Every row gives one point. Each copy is the shape, with its points in the same order, stretched, turned, moved and blurred by noise. Say if it was mirrored as well.
(in the rows, 128 means zero)

Shape, 5 rows:
[[ 99 169]
 [152 121]
 [150  80]
 [ 57 170]
 [112 146]]
Copy 1:
[[ 59 157]
 [138 147]
 [158 109]
 [ 28 132]
 [ 87 140]]
Copy 1 is: only turned
Copy 2 (5 x 2):
[[109 177]
 [145 118]
 [128  68]
 [ 74 195]
 [109 152]]
Copy 2 is: only turned
Copy 3, 5 rows:
[[114 185]
 [139 119]
 [116  76]
 [ 75 204]
 [119 159]]
Copy 3 is: only turned

Shape, 7 rows:
[[150 122 105]
 [ 69 136   7]
 [159 147 144]
 [119 139 169]
 [173 126 123]
 [179 166 140]
 [123 121 142]]
Copy 1 (7 x 3):
[[159 136 104]
 [238 119 214]
 [111 162 101]
 [ 77 133 125]
 [145 151  82]
 [116 182  88]
 [114 130 121]]
Copy 1 is: mirrored
Copy 2:
[[125 117  88]
 [228  65 100]
 [101 152 110]
 [ 97 138 146]
 [101 134  83]
 [ 99 170  82]
 [106 121 125]]
Copy 2 is: mirrored
Copy 3, 7 rows:
[[155 126  88]
 [ 82 211  35]
 [155 120 139]
 [105 104 161]
 [166 113 103]
 [178 135 133]
 [119 104 126]]
Copy 3 is: only turned
Copy 4 (7 x 3):
[[133 130 103]
 [202 231 117]
 [ 93 118 106]
 [ 85 130 140]
 [131 111  87]
 [ 84 113  73]
 [106 130 135]]
Copy 4 is: mirrored

Shape, 7 rows:
[[147 102  48 143]
 [134 111 115 139]
 [ 52  90 109 182]
 [118 144 166  58]
 [173 201 152 180]
 [115 155 131 164]
 [179  90 138 142]]
Copy 1, 7 rows:
[[161  56  78 102]
 [135 114 122 111]
 [ 58 104  90 148]
 [151 151 196 160]
 [163 202  74 101]
 [128 152  94 135]
 [146 118 123  58]]
Copy 1 is: mirrored
Copy 2 (7 x 4):
[[ 89  68  62 137]
 [137  94 105 119]
 [ 76  61 178 162]
 [151 113 143  37]
 [155 194  77 130]
 [119 131 117 137]
 [178  94  91 116]]
Copy 2 is: only turned
Copy 3:
[[141 142  59 166]
 [147 143 117 143]
 [112  89 165 198]
 [111 145 146  64]
 [168 249 161 152]
 [128 176 158 162]
 [200 148 114 129]]
Copy 3 is: only turned
Copy 4:
[[117  69  94 128]
 [125 133  98 132]
 [ 54 145  51 180]
 [128 195 121  52]
 [140 149 195 179]
 [100 149 132 161]
 [182 129  93 140]]
Copy 4 is: mirrored

Shape, 11 rows:
[[153 139 102 114  96 137]
 [116 145 105 151 107 104]
 [124 158 229 161  99 135]
 [ 89 130  95 143 171 149]
 [151 128 101 141 136 120]
 [133 106  93 127 125 132]
 [158 164 133 154 105 115]
 [133 107 153  97 102 111]
 [131 122 126 139 179 130]
 [165 119 151 124 102 124]
 [161 120  95  57 108 108]]
Copy 1, 11 rows:
[[140 112 123 105  82 162]
 [118 154 140 120  96 125]
 [131  95 249 170 135 120]
 [127 143  93 158 157 141]
 [153 134 111 135  97 120]
 [132 115  93 120 106 129]
 [151 141 167 140  78 133]
 [140  89 151  87 123 117]
 [165 130 113 159 147 107]
 [153  92 156 118  93 121]
 [168 105  99  46  98 149]]
Copy 1 is: only turned
Copy 2 (11 x 6):
[[108 176 154  87 119 155]
 [ 92 153 160 116 141 114]
 [177 175 110 201  96  88]
 [ 95 103  99  96 166 136]
 [111 139 153 104 159 158]
 [108 121 147  89 135 155]
 [117 188 153 139 139 135]
 [160 133 158 101 111 121]
 [136 103 116 106 181 146]
 [159 159 158 121 118 147]
 [139 160 175  36 132 145]]
Copy 2 is: mirrored

Shape:
[[132 194 135 129 182 212  77  72 139]
 [108 175 148 136  98  77 101  73 104]
 [145  90 180 130 159 120 113 130 180]
 [ 43 116 176  77 164  42  65 100  67]
 [109 179 142 117 115 156 155 148  85]
 [128 124  80 143 129 173 136 151 118]
 [105 181 144 159 185 144 137 107 109]
 [179 170 120  39 195 118 157 102  95]
 [118 137 174  39  71 177 149 162 137]
 [115 173 137 137 124 117 165 171  96]
 [143  55 155 144 122 173 117 223 107]
 [113 116 155  63 134 207 169 159  50]
 [127 134 191 160  54 122  83 134 125]
 [184 178  89 131 108 150 126 129 180]
 [103  64  84 120 138 102  97  37 105]]
Copy 1, 15 rows:
[[142 183 165 121 203 146  79  58 179]
 [144 157  50 102 157 119 110  83  93]
 [110  72 127 118 167 147 140 145 147]
 [134 111  73  57 242  48 135 120  51]
 [122 194 132 115 141 118 163  91  96]
 [139 141 170 136 102  96 140  89 139]
 [162 189 111 146 183 118 138 101 160]
 [204 178 137  19 166 146 176 116 150]
 [ 53 147 158  59 133 148 173  90  75]
 [134 185 112 135 117 111 168 136 103]
 [ 97  82 211 155 124 114 170 142  79]
 [124 165 206  96 165 121 215  63  69]
 [ 94 121 101 146 145 157  98 111  48]
 [132 157 131 103  79 150  99 110 170]
 [176  61 115  80 163  71 110  39 140]]
Copy 1 is: mirrored
Copy 2:
[[146 158 168 166 185 149 105  73 176]
 [157 126 164 129 144  29  79 122 103]
 [154  98 151  71 125 112 112 157 203]
 [ 68  56 195  76 142  64  71 148  86]
 [181 136 107 114 176 110 102 140  83]
 [156 131  95 164 107 126 144 169 140]
 [139 145 127 118 206  80 126 118 139]
 [172 123 197 100 150 124 196 128  83]
 [216 120 120  57 108 170  74 132 103]
 [170 145 111 100 171  84 129 175  94]
 [191  76  92 122 127 165 112 227 175]
 [179  68 104 101 165 199 131 131  79]
 [198 102 134 115 135  72  30 159 140]
 [207 177 164 138 106 119 146 151 155]
 [119  61 149 165  62  67 147 109 145]]
Copy 2 is: mirrored
Copy 3:
[[168 173 143 142 104 210  98 102  77]
 [128 173 162 138 128  78 104  70 105]
 [187 131 151  98 128 134  78 146 171]
 [125  99 174  98 167  62  25  59  94]
 [ 92 134 174 105 108 135 149 136  77]
 [125  94 100 119 101 140 143 138 107]
 [126 130 170 153 159 162 120 119  91]
 [195 137 188  55 146 114 159 120  47]
 [124 151 176  28  52 126 135 117 122]
 [ 86 126 165 105 131 109 148 152 101]
 [117  77 118  90  66 115  86 213 135]
 [117  74 194  63  56 148 125 135  64]
 [113 177 139 140  66  94  90 134 136]
 [158 182 100  92 118 136 162 147 115]
 [199  77  96 144 121  90  90  41 125]]
Copy 3 is: only turned

Shape (17 x 11):
[[142 121  77 161 165 174  66  73  98 154 158]
 [132 139 117 135 164 170  72 144 134 108 121]
 [112 107  56 154 121 113 178 153 165 121  97]
 [175 120 166 110  94 111 141  94  86 148  99]
 [110 189  46 106 165 206 175 138  82 125 113]
 [ 74 198 106  66 196 143  69  64 103 143  70]
 [ 73 138  53 120 114 131 138  66 181 122  80]
 [109 113 142  76 158 207 100 106 188 130 152]
 [188 119 103 163 123  90 170 152  79  78 137]
 [124 115 134 165 198 182  93 104 153 157 166]
 [ 69 142 129 110 105 127 177 139  79 110 117]
 [180 173 115  65 148 172 169 180 150 158 106]
 [ 89  80 132  93  97 144 143 126  87 158 107]
 [184  89  60 149 174 114 112 125 162 119 126]
 [145 133 154 139 121 176  85  74 122  89 117]
 [106 161 100  92  97 145 163 182 164 101 168]
 [ 87 106 117 140 107 116 115 128 145 172  91]]
Copy 1:
[[123 134 104  70 124 119 126 200 128  61  96]
 [133 152 113 140 161 163  97 179 133 116  90]
 [137 132  40 139 113 157 176 131 157 148 155]
 [141 118 151 114  89 112 151  74  78 122 101]
 [104 221  66 117 132 218 186 168  72  99 122]
 [ 94 249  85 113 167  98 130 133  87  89  15]
 [115 186  32 144  75 113 155 126 167 103 130]
 [ 86 210 151  98 117 145  86 138 192 110 107]
 [197  80  91 130 150 165 143 102  82 121 170]
 [110 151 149 108 157 138 145 180 189  71 105]
 [ 66 148  93 144 121 154 153  90  70 130 149]
 [166 220 141 104 128 182 176 124 107 170 118]
 [ 57 134 127  93  93 148 147 112 104 145 113]
 [189 111  66  92 152 140 143 158 166 125 130]
 [140 152 140 152 110 142  82 124 118  62  92]
 [128 200 114 139 124 162 130 134 127 157 216]
 [ 90 130 110 130  98 114 168 145 147 159 113]]
Copy 1 is: mirrored
Copy 2 (17 x 11):
[[156 136  90 144 196 120  99  57  82 113 173]
 [125 114 126 153 209 134 114 120 105  89 124]
 [ 93 138  34 115 119 114 127 142 154 143 100]
 [160 150 157  90 105 102 171 115  77 135  98]
 [ 96 211  80 109 161 175  40  92  79 104 125]
 [ 35 204 150  97 215  97 131  73 123  63 138]
 [ 78 167  64 116 102  98 132  79 180  91 122]
 [142 119 157 108 175 168  99  79 177 128 146]
 [167 134  91 123 132  78  91 167  60 152  86]
 [145 133 116 172 219 141 109  75 132 154 137]
 [ 63 147 139 113  96 138 104 120  83 146 111]
 [140 194 117  78 169 192 118 166 137 119 111]
 [101 108 126  68 108 145 150  87  83 149 116]
 [171 123  45 109 187  89 114 129 145 136 117]
 [155 125 164 155 133 123 112  79 120  77 102]
 [ 99 147 123 129  93 171  91 171 136 143 152]
 [ 85 115  94 123 142 116 189 110 126 129 114]]
Copy 2 is: mirrored
Copy 3 (17 x 11):
[[181 148 178 138 114 167  28 149 127  84 130]
 [115 164 122 127 153 162  73 126 111 109 123]
 [146 100  67 160 102 138 120 142 164 117  90]
 [139 115 168 136 106  62 108  64  93 154  66]
 [180 135 108  96 102 191 146 181  62  81  77]
 [132 115 178  47 202 157  75 159 113  79  57]
 [117  78 136 125 116 177 101 129 186 111  39]
 [ 83 109 163  94 140 199  91 116 126 154 142]
 [178 143  84 160  75  85 129  82 106  82 118]
 [141 150 190 158 140 179  76 160 127 119 165]
 [122  70 129 134 116 124 161 137  70  78  76]
 [138 173  93  79 128 120 155 148  95 183  94]
 [123  49 155 138 111 108 105 120  79 136  94]
 [185 134  66 143 110 131  65 113 189 124 142]
 [117 144 180 146 128 156  82  67 103 105 100]
 [ 73 133  74 102  77 131 158 149 101 113 112]
 [ 91  87 140 159 140 112  87 159 140 140  77]]
Copy 3 is: mirrored
Copy 4, 17 rows:
[[200 126 117 115 141 152 100  85  97 155 131]
 [157 133 123 131 146 158 101 156 132 125 101]
 [130  94  84 166 101 122 192 125 181 136 102]
 [162  89 184 117  75  67 135 140 107 184 110]
 [152 145 100 111  81 201 197 144  77 153  61]
 [168 141 103  24 129 108 112 112 100 116  31]
 [152 131  88 116  83 113 149  65 196 115  61]
 [123 127 145  62  91 190  83 123 179 100 133]
 [161  98 162 200 118 107 201 172  94 139 140]
 [135 124 132  93 165 172  93 110 142 145 155]
 [ 75 128 144 141  67 100 166 131  97 133  84]
 [151 117 129  80  70 162 185 221 157 166 114]
 [108  68 131 116  40 104 114 115 104 148 105]
 [202  77 100 142 141 139 153 137 164 124 156]
 [169 141 196 138 132 130  89 117 141 137  95]
 [101 168 111 145  64 139 163 178 160 118 134]
 [114  88  94 129  90  83 114 107 161 164  97]]
Copy 4 is: only turned

Shape (16 x 12):
[[125 123 132 144 102 154 110 148  83  59  91  88]
 [197 174 130 157 167  98 159  47 109 106 150 145]
 [144  76 134 111 140  88 180 152  89 124 146  73]
 [135 108 157 152  79 135 157  96  71 112 193 176]
 [159  92 122 106  95 173 201 173  57  83 209 157]
 [144 126 131 135 146 153 198 131 144  78  70 144]
 [147  73 175 182 102 147  74 151  85 161 104 116]
 [ 81 184 125 150 181 117 129  86 146 160 102 143]
 [ 73 148 117 147 144 124 112 215 122 144 164 122]
 [173 133 126 112 115 113 111 180 127 120 110 128]
 [123 144 163  91 113 109 181  98  39 141 139 115]
 [179 156  77 148  96 146 149 140  89 113 139 120]
 [ 73 143 197 138  99 148 210 165  82 118 168  91]
 [169  75 147  89 112  98 136  95 174 143  96 105]
 [139 116 143 114 177 178 151 148 166 111 132 105]
 [118  80 145 116  96 149 151  91 185 169  94 147]]
Copy 1 (16 x 12):
[[148 196 149  67  98 111 146 147 126 110 150 163]
 [149  76 147 109 111 158  97 183  40 249 177 172]
 [169  97 124 109  69 138 107 164 123  94 135 115]
 [ 50 121 146 101 102 129  98 212  62 145 169 121]
 [ 67 175 112 114  39 183 146 196  43  86 172 127]
 [151 130 126 159  77 105 163 140 108 163 216 162]
 [105 152 135  56  83  88  98 153 171 152 106  92]
 [150  80 167 164 173 114 174 193 117 212 135 134]
 [131 195 138 163 137 155 164 216 151 124  92  69]
 [132 174 105 139  95 145 108 136 141 160  91 158]
 [114  68 199 108  84 154 128 196 100 116 124 177]
 [135 196 131 136  67 127 129 179  37 165 116 178]
 [117 142 242 155  81 150 150 192 122  82 182  79]
 [134  59 100 137 122  92  87  63 131 157 119 145]
 [147 129 127 133 110 165 186  95 110 157 170  94]
 [ 88  71 118 176 132  55 134  92 117 159 142 118]]
Copy 1 is: mirrored
Copy 2, 16 rows:
[[100 118 160 189  72 134 139 156 173  76 117 130]
 [190 135  98 162 147 114 143 123  56  30 148 131]
 [173 176 100 107 149  99 198 162 209 102  99 108]
 [139  86  67 149 114  79 192  96 122 102 130 130]
 [112 112  66  83 100  87 220 157 180  62  86 118]
 [145 151 130 147 149 149 148 147 118  68  33 115]
 [ 90 113 211 177 119  67 162 123 147 124 133 168]
 [136 157 119 162 193 181  89 145  64 133 141 120]
 [107 157 128 104 146 131 146 219 143 172 134 144]
 [136 147 200 107 117 118 158 150 134 109 121 139]
 [117 153  81 135 140 148 190  95 171 105 142  71]
 [117  92 133 135 103 130 186 185 108  66 136 105]
 [102 131  39 132 134 179 216 136 192 141 122 148]
 [209 127 195 121 169 130 143 101 159 117 102 111]
 [150 143 142 112 172 164 110 171 163  82  95 161]
 [169  87 163 136 195 153 142  90 122 142  70 121]]
Copy 2 is: only turned
